Every row gives one point. Two turns around zero, p and q, are shown by what they do to some points. Where does a point land after both, in the order given? Backwards means that the second turn is done in reverse. Each puzzle has new turns, and all numbers are rounded.
In the rows, zero is written as 128.

Turn p:
[146  64 153] -> [195 107 134]
[138  94 124] -> [159 115 115]
[120 162 119] -> [ 94 141 128]
[125 166 146] -> [103 150 153]
[149 118  95] -> [137 135  89]
[ 91 164 131] -> [ 81 120 148]
Turn q:
[145  98 148] -> [142 102 101]
[154 119 113] -> [145 143 107]
[144 149 134] -> [150 133 143]
[154 136 117] -> [151 146 123]
[ 44 138 127] -> [ 53 117 165]
Where do these land?
p, then q: [103 113 119] -> [115 121 102]
q, then p: [101  96 100] -> [ 90  98 115]
p, then q: [173 159 131] -> [142 151 176]
p, then q: [113  94 150] -> [149 106  97]
q, then p: [150 178 139] -> [152 168 159]

Turn p:
[123 200 142 148 141 138] -> [ 86 168 114 172 148 140]
[117  79 122 101 123 137] -> [139  92 132  84 120 124]
[144 135 119 124 129 108] -> [143 146 120 131 116 123]
[163 136 151 179 131 139] -> [145 147 163 163 165 130]
[113 149  99  99 115 105] -> [120 136  96 125  85 137]
[154  72  74 112 158 138] -> [193  98  94  90 144 134]
[107 161 148  99  95 138] -> [ 78 144 138 117 103 148]
[117 101 112 186 115 157] -> [147  79 151 163 150 151]
[114 120 185 104 144  91] -> [100 143 144 107 119  65]
Turn q:
[111  99 177 129 110  94] -> [141  90 163 109 152  93]
[138 141 114 127 131 123] -> [126 138 124 145 118 128]
[118 124  98 156 162 105] -> [110 155 118 158 164 118]
[141 160 157 154 143 133] -> [146 154 168 133 128 147]
[157 192  83 186 107 140] -> [ 90 152 152 192  99 186]
[ 74 103 138  87 140 127] -> [115 129 108  73 140  86]
[121  88 128 107 136 188] -> [139 118  83  78 139 159]
[176 147 129 114 110 143] -> [156 120 126 145  86 152]
[115  97 127  94 112  99] -> [127  96 110 119 127  84]
Where do these land?
q, then p: [137 149 165 125 121 133] -> [120 152 159 109 129 129]
p, then q: [151 123 122 166 128 131] -> [155 137 141 144 144 152]
q, then p backwards: [130 132 132 153 170 129] -> [166 148 138 140 141 140]
p, then q: [156 105 148 135 148 152] -> [168 157 123 125 134 113]
q, then p: [ 68  55 114 173 123  54] -> [138  81  80 142 146  21]
q, then p: [142 153 114  74 117 128] -> [142 133 145 136  76 157]
p, then q backwards: [100 144 106  99 107 158] -> [118 127 104 132  98 174]
q, then p: [141 162 123  99 110 139] -> [123 130 155 129  97 158]

Turn p:
[ 88 128  96 162 152 138 106 114] -> [126 122 160 185 133 112 130 107]
[141 136 127 101 174 172 149 103] -> [116 138 118 124 128 166 163  73]
[ 94 105 173 175 168 122 160 111] -> [126 183 166 136 174 107 170 130]
[107  88 128 135 119  87 164 110] -> [127 117 163  93 154  85 145 136]
[145 162 101 136  96 169 125 118] -> [146 122 123 143  64 143 131 120]
[164 159 124  90  95 116  86 126] -> [142 115  85 111  99 137  71 122]
[162  80 162 125 132 101 124 164] -> [140 124 124  95 180 153 118 173]
[113 118 161 116 112 155 116 158] -> [ 95 148 136 125 121 157 113 158]
[139 175  80 112 104  92 121 148] -> [134  82  77 139  99  93 111 135]
Turn q:
[124  80 119 154 136 146 100 116] -> [119  98  93 155 153 144 144 146]
[166 161 131  94 172 113 159 132] -> [139 129 171 103 143  91 125  77]
[110 127 102 162 109 168 107 133] -> [149 143  86 135 144 165 123 150]
[101 159 143 104 151  88 118 140] -> [ 88 151 174 127 124 135 111 112]
[128 115  94 148  95 132 133  90] -> [138 133  76 139 102 135 152 120]
[ 96  99 103 162 105 138 174 129] -> [146 151 107 125 118 139 189 162]
[174 163 194 107 155 129 133 108] -> [143  73 178  99 115 120  94  91]
[135 150 149 110 129  68  99 192] -> [107 158 189 168 126 101  80 140]
[118 100 117 111 100 169 128 113] -> [124 118  78 101 127 123 131 153]
Where do these land?
q, then p: [113 151  89 123 108 148 148  95] -> [126 100 111 117  82 122 134  93]
q, then p: [127 161 103 115 150 156 109 139] -> [127 132 108 150 134 142 114  80]
p, then q: [136 106 153  84 170  97 120 156] -> [ 90 140 125 112 191 139 141 106]
p, then q: [132 161 105  79 163 122 187 190] -> [111 188  99 107 151 115 209 144]
p, then q: [113 145 130 167  88  82 108 111] -> [125 133 156 188 107 108  95 119]
q, then p: [166 104 123 112 116  99 126 105] -> [151 111 155 115 138  85 120 137]
p, then q backwards: [101 158 149  92  82 143 156 145] -> [ 85 119 135  83  83 110 135 109]
q, then p: [164  90  98 148 139 164 100 127] -> [160  85 136 156 166 137 155 112]
p, then q: [ 80 104 156 161 130 148 104 117] -> [137 113 176 127 117 177 101 133]
q, then p: [171 108 171 160 158 105 124 112] -> [160 148 180 102 163 141 139 148]
q, then p: [104 121 131 165 104 145 125 111] -> [127 108 136 136  96 157 150 144]

Turn p:
[135 153 130 107  78 170 111  41 111  87  67] -> [141 160  83 188 153 124 110  82 174  73 190]
[190 118 125 156 143 118 174 147 138 158 148] -> [160 133 132 102  94  96 184 134  99 159 121]
[161 102 116  99 140 129 127 140 125 175 144] -> [128 103 117 112 109 136 172 113 101 113  97]
[151 143 114 125 160 149 142 148  91 141 140] -> [146 150  99 117  98 150 146 145 123 134  99]
[166 156 113 100 141 112 120 127 149 142 173] -> [119 156 127 109 134 109 150  93 107 131  77]
[ 79  88 114 118 106 126  98 181 140  94 136] -> [ 62  93 146 101 112 138  80 145 133 121 138]
[149 114 114 137 152 108 164 153 111 112 142] -> [117 147 132 127  92 118 149 163 104 148 122]
[142 122 166 162 151 131 113 146 142 138 161] -> [147 121 141  80 149 108 141 159 135 134 109]
[ 84 126 144 103 131 134 135 167 160 116 110] -> [111 107 177 131 106 144  99 128 160 127 117]
[ 77 106 172 108 107  83 118 169 118 119 138] -> [109 104 188 121 134 142  80 160  96  99 125]
[ 99 175 111 165  70 154 123  70 108 121  73] -> [166 142  86 170 157 143  79  91 150 141 198]
[122 146 120 131 129 117  89  79 131 119  71] -> [134 115  96 188 164 109 106 113 151 120 134]
[109 116 125 155 156 133 150  95 140 143 161] -> [125 135 138 120 163 147 169 139 132 164 136]
Turn q:
[182 112 141  71 162 117 130 135  80 169 141] -> [140  93 101 126 130  95 161 125 100 175 198]
[147 148  66 156 111 156 105 129 174 117  84] -> [159  95 131  80 125 159  81 139 130 113  70]
[105 121  93 185 114 115 200 130 108 110 117] -> [ 70 145 156 104  66 126 110 102 111  97 108]
[145  98 121 126 153 117 123 149 150 152 136] -> [155  98 137 155 124 115 116 120 103 126 140]
[109 151 179 129  95 146 121 139 148 114 138] -> [117 159 123 152 165 156 157 137 130 124  97]
[135 151 104  75 144 115 174 130 132 112 132] -> [114 106  85 130  80 139 144 161 127 117 149]
[113 160 184 185 176 104  86 151 128  94 140] -> [124 196 103 179 159  98  75 123 121 154  99]
[111 147 103 126 126 199  98 108 150 154 149] -> [141 105 113 105 184 169 109 111 153  89 138]
[130  85 129 111 104 111  82 151 103 135 140] -> [155 135 180 135 142 135 133 140 124 165 162]
[ 87 125 134 143 145 112 150 106  79 138  64] -> [ 65 123 150 104 122  65 120 138 156 135 120]
[126 135 152 127  96  86 145 102 136 125 143] -> [126 147 130 150  99 133 167 110 153 141 111]
[147 103 131 103 112 160 122 105 149 117 152] -> [171 132 125 116 140 144 161 128 128  98 143]
Where do these land?
q, then p: [103 163 159 135 123 149 127 117 156 118 142] -> [122 137 114 149 119 124 121 131 173 168 127]
q, then p: [127 135 101 111 143 151 156 161 168 179 138] -> [ 88 111  99 113 129 140 151 174 140 117 173]
p, then q backwards: [150 138 124 126  79 126 147 123 123 116 147] -> [145 103 125 150 142 137 143 123  96 114 157]
q, then p: [151 151 120 164 109 176 114 117 134 124 149] -> [122 152  91 158 129 141 147 111 165 107 108]
p, then q: [119 148  72 162 169 115 147 137 167 126 132] -> [ 99  61 150 147 143 122 131  90 148 137 115]
q, then p: [108  83 134  89 123 141 126 123  88  88 106] -> [128 157 184 102 101 128 106 138 106 122  91]
p, then q: [188 148 158 133 142 153 141  96 108 109 166] -> [108 120  60 124  78 149 130 149 119 143 113]
q, then p: [ 89  80 175 126 111  98 152 139  90 123  66] -> [165 117 214 148 130 137  89 165  96 136 123]
p, then q: [120 149 110 162 150 115 106 175 156 146 190] -> [111  59 133 134 155 100 149 164 150 157 152]
p, then q backwards: [120  71 169 113 108 123 110 131  93 127  45] -> [ 91  94  89  75 180 134 149 142 187 145 138]
p, then q backwards: [123 160 107 130 136 125 117 100  97 150 150] -> [153 161 154 142 122 150 112 144 138 118 152]
p, then q: [111  59 142 107 122  86 111  90 126 126  94] -> [115 190 164 152 112  96  99 116  98  95 145]
p, then q: [155 179  92 107 149 107 109 154 158 133 140] -> [114  92 142 103 124  99 130 135 180 158  93]

Turn p:
[134 143 131 108 122 144  98  99 151 130 144 125 146  81] -> [138 154 164 104 133 131 129 148 153 128 147 151 120  91]
[125 140 150 109 113 108 125 140 129  95 155 134 122 135] -> [133 131 127  98 111 133 153 130 106 121 149 143 131 153]
[116 144 118 119 131 144  96 126 127 148 108 120 103 146] -> [123 123 132 117 157 121 128 135 112 125  84 136 127 112]
[105 119 141 160 144 117 162 139 144 145 169 131 117 140] -> [105 124  98 116 123 130  98 120 112 144 157  99  98 145]
[120 126 131 153 110 138 118  98 146 143 139  71 133 148] -> [ 76 163 133 116 146 126 137 129 128 142 123  95 142 106]
[153 131 133 137 119 137 134 168  31 132 131 138 149 149] -> [159 148 146 184 125 165 112  98  85 121 109 131 153 180]
[123 112 146 103 131 138 100 163 147  99 123 128 133 124] -> [119  98 156 114 123 144 157 145 137 133 124 151 117 150]
[125 144 139 186 126 129 101 166 131 129 102 132 125 150] -> [ 89 134 127 161 154 102 131 130 117 118 107 142 102 168]
[118 125 143 115 131 145 102 114 144 138 117 141 125 152] -> [113 122 133 110 127 118 127 125 126 152  99 154 126 117]
[125 124 129 110 130  62 130  99 143 114 160 139 137 131] -> [139 120 126  88 110  90 128 119 120 131 179 125 157 130]
[110 139 125 110 146  93 158 169  85 146 105 127 178 143] -> [153 106 122 172 125 130 100 166 102 148 136 122 174 169]
[129 144 131 105 128 150 102 100  74 111 103 124 105  87] -> [183 145 141 140 168 149 163 113 126 125 115 153 134  98]
[127 140 142 124  99 134 207 107 143 148 128 136 156 103] -> [144 163  89 151  74 137 115 159 141 149 153 109 123 102]
[152  42 130 158 137 147  98 122 153 118 100 134 106  69] -> [125  92 175 153 134 117 162  84 194 135 132 112  72 103]
[160 136 130 119 198 141 216 103 126 139 119 138 118 141] -> [169 127  49 122 118 149  82 114 182 148 115 103 140 141]
[114 128  76 147 105 132 131 116 152  94 164 141 116 145] -> [ 86 117 109 112 114 134 125 107 116  75 153 136 130 101]
[140 139  80 112 104 117  99 146 150 147 110 119 107 132] -> [123 111 150 120 130 101 130 153 119  79  94 116 132 108]
Turn q:
[110 145 107 169 144 103  99 117 126  88 114 143 137 123] -> [122 186 126 102 156 100 105 116 136 125 143 127 121 125]
[146 141 120  87 112 128 100 109 172 103 162 119 119 121] -> [172 150 105 133 102 147 123 155 113 139 113 121  88 106]
[129 104 146 115 155 135 124  97 138 131 123  90 137 126] -> [140 113 124 119 109 153 102 122 164 116 115 102 128 131]
[171  94  83  93 143 153 122 113 129 155 140  92 145 121] -> [168  98 101 139 145 202 112 116 132 140 120 123 140 122]
[ 85 116 142 137 111 117 105 100  96 138 122 153 122 113] -> [118 147 182 112 114 124 121  96 121 102 129 147 125 121]
[127 106 166 132 152 165 108 152 113 157 150 129 115 123] -> [111  78 167 103 141 146 138 145 127 125 120 107 116 117]
[171 128 126 104 143 123 148 162 167 114 119 107 156  82] -> [148 121  78 111 108 146 127 170 124 155 153 105 170 123]
[ 68 156 123 170  89 102 135 114 185 154 122 130 105 139] -> [ 94 163 150 155  99  80 102 133 146 167  89 174 123 110]
[207 121 156 157 104 132 149 138  88 168  93 136 118 144] -> [150  62 157 172 151 103 134 119 126 139 188 124 148 157]
[ 95 150 119 144 119 142 156 107 124 143 118 187 109 150] -> [115 145 154 148 137  90 177  93 139 132 107 152 130 112]
[140  84 101 123 148 128 175 149 131 108 170 142 132 139] -> [101 114  79 152 151 150 148 133 121  98 132 119 140  85]
[121 155 113 100 138  87 124 145 133 114 121 133 143 152] -> [139 138  82 107 127 102 128 129 115 116 118 156 122 146]
[111 173 145 123 108 135 151 139 127 128 174 132 139 137] -> [ 96 131 117 131 103 129 169 142 126 143 134 150  88 135]
[105 129 131 138 151 112 126 140  75 105  95  93  92 114] -> [ 96 134 135 109 131 113  99  93  98 114 124  85 140 171]
[135 119 143 128 105 157  97 138 117 113  96 133 152 138] -> [152 140 161 125 147 135 134 158 135 109 137 129 138 161]
Where do these land?
q, then p: [121 153 165  85 115 108 132 152 143 147 154 121 107 151] -> [143  94 128 160  97 114 159 107  93 111 111 105 120 127]
q, then p: [163 146 116  98 162 171 126  92 117 128 148 157 107 106] -> [160 163 110 122 125 155 128 120 171 133 113  73 129 101]
p, then q backwards: [161 102 115 120 135  97 113 154 165 144 163  92 135 139] -> [109 118 190 147 156 142 113 138 106 117 100 107 121 108]
p, then q: [179 131 133  86  97 172 123 113 131 155 140 144 107  79] -> [176 130 149 146  88 107 149 158 103 169 151  83 133 143]
p, then q: [113 132  87 168 128 177 165 115 135 132  93 150 160 127] -> [106 188 163 117 164 125 106 139 131 166 127 132 145  94]
p, then q backwards: [107 111 136 144 138 148 179 154 106 131  84 171  99 145] -> [158 143 103  86 123 117 161 118 140 145 155  88  99 170]
p, then q: [ 82 107 139 163 140 154 130 163 110 152 116 165 143 110] -> [103 106 187 132 171 112 106 109 119 134 122 117 117  97]
q, then p: [ 95 139  86 125 101 118  99 138 144 149 106 128 115 135] -> [156 134 129 155 138  93 111 128 121 140  99 170 132 140]
q, then p: [127 130 149 138 138 123  99  87 147 155 118  96 179 140] -> [103 119 151  80  95 105 132 136 149 121  97 152 100 120]
q, then p backwards: [148 135 150 117 136 140 125 107 164  91 134 118 108 132] -> [146 126 134 128 115 122 167 134 141 161 112 117 110 100]
p, then q: [136 108 137 152 102 106 111 108 100 122 168 126 124 132] -> [121 131 131 130  93 136 135  93 144 121 145 128  83 140]
p, then q: [146 172 135 120 150  96 134 148 127 118 124 171 126 106] -> [159 121  96 143 165 100 132 143 101 113 145 134 104 110]
p, then q: [108 117 111 163 118 142  99 161 107 138  92  98 125 168] -> [ 83 136 148 108 149 106 110 102 165 103 117 115 157 156]
q, then p backwards: [114 143 113 151 130  96 155 105 121 106 144  82 153  92] -> [134 126 142 164 130 147 175 104 142 121 173 134 157 150]
q, then p: [136 103 145  91 120 107 133 159 129  87 153 106 144 160] -> [108  91 126 144 132 160 154 114 114  70 127 134 134 146]
q, then p backwards: [114 116 131 126 140  93 124  93 102  93 113 123 117 127] -> [168 133 105 157 120 115 137 117 121 136 161 142 111 135]
